Each row is a point. Each copy is the shape, with its points in the same order, turned, moved and blurred by noise. Is it also mirrored, or only turned?
In the rows, 128 means zero.

Shape:
[[158 141 108]
 [ 87  94 171]
 [134 152 121]
 [132 164 165]
 [ 91 124 110]
 [ 86  99 152]
 [ 94 125 119]
 [151 122 139]
 [165 147 129]]
Copy 1, 9 rows:
[[157 119 106]
 [ 83 107 183]
 [148 139 124]
 [150 146 165]
 [ 90 135 116]
 [ 83 112 159]
 [ 99 135 125]
 [149 102 140]
 [170 123 130]]
Copy 1 is: only turned
Copy 2:
[[150 153 129]
 [ 91  74 160]
 [120 150 121]
 [ 95 158 162]
 [100 104 106]
 [ 96  80 147]
 [105 110 115]
 [139 130 156]
 [148 163 142]]
Copy 2 is: only turned
Copy 3:
[[155 138  93]
 [ 75 105 143]
 [145 154 112]
 [136 153 162]
 [ 91 150 102]
 [ 79 111 125]
 [ 92 144 102]
 [146 119 117]
 [170 134 122]]
Copy 3 is: only turned
Copy 4:
[[148 130 101]
 [ 58  98 147]
 [134 142 122]
 [ 96 168 119]
 [126 110 161]
 [ 79  96 154]
 [120 114 156]
 [114 122  96]
 [136 144  89]]
Copy 4 is: mirrored

Shape (8 x 4):
[[122 161 121 118]
 [112 133 113 133]
 [136 101 108  99]
 [142 120 139 146]
 [102 153 176 149]
 [187  93 172  98]
 [ 99 144 132 160]
 [146  78 145 100]]
Copy 1 (8 x 4):
[[137 121 158 113]
 [128 115 140 138]
 [128 102  99 106]
 [152 139 111 136]
 [128 186 155 138]
 [159 160  59  90]
 [129 145 158 151]
 [124 127  67 110]]
Copy 1 is: mirrored
Copy 2:
[[114 156 122 121]
 [118 129 118 153]
 [117 112 167 148]
 [152 119 122 135]
 [126 114  74 101]
 [171  91 180  95]
 [129 127  82 143]
 [139  81 170 133]]
Copy 2 is: mirrored
Copy 3:
[[124 153 105  99]
 [102 150 114 126]
 [108 124 158 107]
 [142 133 129 141]
 [146 129  63 131]
 [184  88 165 117]
 [112 150  84 142]
 [134  83 163 122]]
Copy 3 is: mirrored

Shape, 9 rows:
[[129 125 140 106 111  95]
 [119 174 110 104 138 101]
 [148 115 148 137 103 149]
 [ 81 156 116 100 131 111]
 [106  94 141 154 119 149]
 [ 95 151 124  88 141  59]
 [171 103 152 145 161 172]
 [158 105 104 151 139 144]
 [126 132 146 167 128 125]]
Copy 1:
[[151 112 101 126  82 108]
 [148 126  94  81 127  85]
 [148 114 160 131  91 131]
 [117 135  99  82 103  78]
 [ 99 118 155 145 103 122]
 [130 115  49  90  96  87]
 [144 118 163 133 140 176]
 [141  93 154 137 148 118]
 [124 148 132 147 119 121]]
Copy 1 is: mirrored
Copy 2:
[[122 137 149 103 105 105]
 [160 152 106  90 127  87]
 [123 125 146 125 136 167]
 [120 148  99  84 127  89]
 [ 80 126 121 147 127 148]
 [123 144 135  86 104  42]
 [125 112 136 172 188 156]
 [146  96 117 157 138 139]
 [111 159 124 155 119 130]]
Copy 2 is: only turned
Copy 3 (9 x 6):
[[134 113 136 125 112  99]
 [120 109 105  80  85 109]
 [145 145 157 141 123 140]
 [106 124  97  81 124  93]
 [115 138 129 145 155 157]
 [110  80 103  89 108  72]
 [172 128 143 127 137 199]
 [152 127 111 144 115 168]
 [107 114 148 127 119 159]]
Copy 3 is: mirrored
Copy 4, 9 rows:
[[122 121 111 142  80 118]
 [125 164  86 115 107 136]
 [110 107 148 164 131 109]
 [115 141  88 128 103 170]
 [132  93 137 181 132 150]
 [137 149  75 122  61 147]
 [160  91 163 137 167 102]
 [148 110 112 163 159  97]
 [144 140 142 176 124 133]]
Copy 4 is: mirrored

Shape (11 x 8):
[[130 126 100  94 130 153  97 154]
 [152 153 164 163 105 145 143 147]
 [125 177 145 154 148 135 164  78]
 [154 145 137 150 156 140 118 120]
 [165 169 109 146 137 168 132  93]
 [112  90 116  70 108 137 127 124]
 [107 157 111  97 153 118 149 146]
 [141 144 113 166 152 126 175 142]
 [100 124 114 104  80 165 114 119]
 [ 84  88 120 121  87 145  86 141]
 [144 147  92 108 116 113 110 114]]
Copy 1:
[[142 107 122 121 121 166  96 157]
 [ 97 171 154 169 130 175 144 126]
 [104 158 143 133 152 163 127  49]
 [128 151 150 159 132 160  90 103]
 [132 137 136 154 116 198 104  74]
 [144  77 144 102 122 135 139 145]
 [132 131 104 105 172 154 117 125]
 [110 137 112 179 178 161 122 100]
 [104  95 131 105  89 161 140 134]
 [ 87  89 134 118  85 120 117 162]
 [158 131 105 130 106 144 113 115]]
Copy 1 is: only turned
Copy 2, 11 rows:
[[146  84 107  91 154 149 114 140]
 [120 175 155 131 144 135 130 160]
 [ 85 181 139 113 125 126 131  80]
 [106 133 153 133 161 144 105 115]
 [ 97 161 130 118 150 175 105  92]
 [158  82 120  89 107 147 166 128]
 [112 122  89  92 136 108 131 122]
 [ 76 149 111 148 154 126 142 134]
 [142 115 130  83  89 172 118 147]
 [141  64 147 102  82 155 118 162]
 [152 120  96 127 122 155 106 111]]
Copy 2 is: only turned

Shape (15 x 9):
[[139 118 104 108 122 128 161 155  94]
 [142  92 156 143 145 113 110 132 128]
 [100 152 115 117 131  98 108 110 102]
 [130  91 144 121 112 112 147 136 105]
 [129  98 143 125 199 164 125 115  87]
 [119 139 120 142 110 140  93 144 104]
 [ 83 154 110 139 146  87 121 123 114]
 [129 120 149  76 147 105  88 157 140]
 [102 115 128 130 165 125 165 114 119]
 [141 153  93 129 125 125 139 179 129]
 [ 96  54 143  99 145 155 131 154  99]
 [143 117 130 148  89 141 100 148 156]
 [ 98 142 146 132 143 176 159 135 109]
 [137  80 128 138  75 165 127 119 141]
 [ 82 114  81 111 115 113  41 143  95]]
Copy 1, 15 rows:
[[135 118 129  74 123 129 117 123  75]
 [166 138 153 137 118 114 167 123 112]
 [ 92 155 119 114 129  87 139  97 109]
 [148 132 162  97 131 135 141 102  95]
 [142 139 134  96 153 101 203 172  84]
 [113 102 111 122 130 112 147 109 127]
 [ 81 164 119 136 108 101 140 107  88]
 [135 123 177 117 108  57 127 136 122]
 [116 172 142 109 134 135 150 148  82]
 [119 106 108 103  91 125  96 139 100]
 [136 102 192 105 170 119 156 142  73]
 [151 102 129 136 124 137 119 122 159]
 [ 92 126 136  79 134 151 165 161 114]
 [160 112 144 114 172 161 125 114 149]
 [ 93  92 122 156 165  56 122  91 104]]
Copy 1 is: mirrored
Copy 2, 15 rows:
[[169 148 149 131 136 158 130 106 113]
 [131  95 115 123 136 105  95 120 129]
 [117 180 110 101 119 125 109 121 102]
 [149 111 142 120 141 125 124 105  98]
 [138 117  70 161 169 157 105 154 123]
 [ 98 154 149 133 124 143  95 124 120]
 [126 192 102 118 119 105 105  99 113]
 [144 138 133  70 165 123  75 137 141]
 [145 147  88 143 156 117 139 108 118]
 [153 170 165 131 126 140 112 104 159]
 [137 103 122 136 205 154  97 104  94]
 [ 89 115 170 115 128 121 113 107 153]
 [123 159 130 172 173 124 146 139 121]
 [ 87  91 163 123 144 143 150  96 121]
 [ 78 175 124  86 130 172  48  90 100]]
Copy 2 is: mirrored
Copy 3, 15 rows:
[[129 151 124 113 126 178 151 134 129]
 [119  84 151 140 147 132 133 114 116]
 [143 131 102 117 102 103 143 101 108]
 [118 120 167 105 133 147 148 126 119]
 [161  96 100 123 185 166 117 119  77]
 [120  98 103 103  93 136 114 111 130]
 [134 146 108 146  91 109 140  89  99]
 [111 104 113 133 127  97 136 178 100]
 [136 153 129 142 154 146 128  97  85]
 [108 140  91 150  92 166 133 144 143]
 [ 97 107 142  92 156 168 128 142  56]
 [ 77  94 127 122 115 138 110 119 159]
 [141 154 124 118 140 166  77 112 101]
 [ 66 116 147  89 151 149 110  99 151]
 [ 94  83  73  88  72 107 157 110  81]]
Copy 3 is: only turned
